Rows are points. A path goes straight from each point to the next, and from the last back to the first. The post is the endless flat space through its rows: a point in 2 columns, a line in 3, a plane in 4, and so on, so that a path can go around it. How many times does the path go around the post? Going back the other way cancels.

Post, 2 rows:
[[-.24,.28,.15],
[-.15,-.29,.04]]
Path (28 x 3):
[[.10,-.03,.04],
[.10,.10,.15],
[-.02,.16,-.17],
[-.55,-.27,-.19],
[-.71,-.28,.29],
[-.11,-.13,.40],
[.25,-.17,.18],
[-.06,-.31,-.20],
[-.58,-.03,-.21],
[-.43,.04,.19],
[-.70,.03,.21],
[-.05,-.56,.33],
[-.17,.94,.36],
[.19,.00,-.03],
[-.16,-.26,-.15],
[-.29,-.30,.00],
[-.32,.11,-.18],
[-.65,-.37,.07],
[-.26,-.72,.35],
[-.17,-.09,.21],
[-.54,.08,.27],
[-.39,.29,.33],
[.00,-.43,.20],
[.26,.30,-.06],
[-.01,-.11,-.28],
[-.62,.03,-.10],
[-.40,-.33,.46],
[.06,.32,.40]]
Times around: 4

Post (10 x 11):
[[.21,-.03,-.05,-.15,-.04,-.09,-.15,-.09,.10,-.11,-.16],
[-.01,.04,-.03,-.22,-.02,-.04,.00,-.16,-.08,.07,-.15],
[-.29,.02,-.15,.02,.25,.11,-.29,-.08,-.01,.03,.24],
[.47,.25,.02,.09,-.28,.19,-.04,.07,-.12,-.27,.50],
[.07,.31,-.01,-.08,.03,-.11,-.04,.01,-.10,.05,-.14],
[.00,.11,-.18,-.18,.14,.06,-.06,-.24,.27,-.06,.05],
[.07,-.03,.09,.17,-.27,-.26,.02,.17,.05,.08,.05],
[-.03,.21,.17,.03,-.06,-.02,.09,.04,.03,-.08,-.43],
[.01,-.04,-.16,.28,-.60,-.35,-.13,.13,-.07,-.12,.09],
[-.05,.06,-.21,.15,.19,.22,.02,.14,-.11,.01,.02]]
Path, 24 rows:
[[.14,.11,-.18,-.06,-.02,-.06,.15,-.07,-.03,.11,.21],
[.21,.19,-.11,-.38,.94,.57,.16,.02,.05,.27,.72],
[.19,.28,-.11,-.33,.05,.06,-.02,-.06,.01,.05,.29],
[.03,.01,-.18,.30,-.39,.03,-.30,.21,-.37,-.08,.37],
[-.02,.15,.21,.17,-.01,.13,.14,.00,.12,-.01,-.29],
[.14,.13,.13,.02,.08,.21,-.02,.03,-.58,-.22,.18],
[-.02,.00,-.01,-.31,-.11,-.04,-.03,.04,-.21,.04,.19],
[-.12,.20,-.09,.26,-.15,.28,.00,.26,-.14,-.12,-.21],
[-.35,.05,-.38,.04,-.09,.17,-.08,-.49,.25,-.08,.02],
[.04,.01,-.16,-.38,.09,-.31,-.45,-.46,-.03,-.13,-.13],
[.01,-.05,.09,.32,.18,-.08,-.34,-.01,.03,-.15,-.06],
[.14,.00,.18,-.09,.25,.24,.00,.08,-.34,.27,-.43],
[-.12,.19,-.06,.25,-.25,-.05,-.23,.12,-.21,.03,.36],
[.04,.09,.29,.06,-.18,-.12,-.08,-.32,.46,-.07,.15],
[.16,-.03,.03,-.40,.09,-.19,-.42,-.35,-.09,-.15,.15],
[.28,-.23,-.36,.13,-.60,-.20,-.07,.18,.09,-.31,.00],
[.26,.11,-.35,.36,.14,.54,.24,.30,.30,-.17,.28],
[.16,-.10,-.07,-.18,-.19,.06,.26,-.26,.24,.00,-.17],
[-.29,-.13,-.06,.00,-.18,-.09,-.29,-.31,.00,-.20,.09],
[.00,.14,-.42,.52,-.35,-.10,.16,-.01,-.17,-.15,-.11],
[.10,-.01,.06,.00,.06,.10,.24,-.09,.24,-.27,-.04],
[.27,-.01,-.25,-.19,-.25,.12,.05,.10,-.09,-.06,.31],
[-.14,.08,-.35,-.12,-.31,-.05,-.08,-.12,-.04,.19,.22],
[-.08,-.22,.24,-.03,.00,-.02,-.49,-.26,-.22,-.13,-.16]]
Times around: 4
